Every row gives one point. To make a cloud, some directions were put in groups of two or more. Within a group, all points are equally far from the middle, so they leave a hole (a ring in 2 directions, a hollow ball in 3). The other directions are filled evenly. Then the cloud was stretched, turned, moved and blurred a little. How many holes are there, and how many directions does each take, smallest first?

Cloud, 19 rows:
[[20.3, 1.1, -11.9],
[22.6, 1.9, -10.5],
[-11.6, 0.2, 18.8],
[-4.5, 15.5, -14.5],
[1.9, 25.7, 2.6],
[-30.3, -12.0, -11.8],
[0.0, -6.8, 22.5],
[-4.7, -2.5, 22.0],
[-13.9, 11.6, -1.7],
[-6.0, -7.9, 23.1],
[19.3, -1.0, 15.5],
[-6.2, 12.0, 12.6],
[-6.5, 8.3, -17.1],
[19.1, -4.2, -6.3],
[8.4, 6.5, 20.8],
[24.7, 11.4, 17.8],
[-14.3, 11.1, -2.0],
[1.1, -12.5, 21.5],
[1.1, -9.9, 22.1]]
Holes: 1 (2)

Cloud, 28 rows:
[[-8.2, 1.8, 21.4, 13.8],
[14.6, -13.9, 11.4, 10.2],
[20.7, 7.8, -2.6, 13.3],
[26.1, 10.2, 3.4, 6.4],
[8.5, 7.6, -2.6, -12.9],
[-9.5, -25.9, 1.6, -1.3],
[-25.2, -0.9, 7.8, -12.3],
[-31.0, -1.9, 1.5, 3.4],
[-11.3, -27.1, 11.8, 2.9],
[-6.8, -9.9, 25.4, -11.4],
[-9.2, -9.5, 24.3, 9.7],
[16.4, 14.7, -1.5, -5.6],
[-28.3, -6.6, 5.8, -11.8],
[-4.1, 13.1, -3.4, -10.7],
[17.1, 14.5, 16.8, 0.4],
[-7.1, -3.9, 20.2, -16.1],
[21.7, 17.6, 8.3, 8.7],
[1.5, -0.4, -7.2, -13.2],
[20.2, 19.8, 4.6, 4.1],
[-24.8, -22.2, 16.2, -2.5],
[1.5, 5.1, 23.9, -7.1],
[-20.3, -22.3, 5.5, -13.6],
[12.3, -8.2, 23.2, -8.1],
[-2.6, 6.3, 2.0, 22.9],
[-7.7, -3.4, 23.7, 11.8],
[17.7, -1.9, 21.5, -5.1],
[18.9, 11.1, 18.2, 7.6],
[4.9, 3.0, 9.1, 22.5]]
Holes: 1 (4)
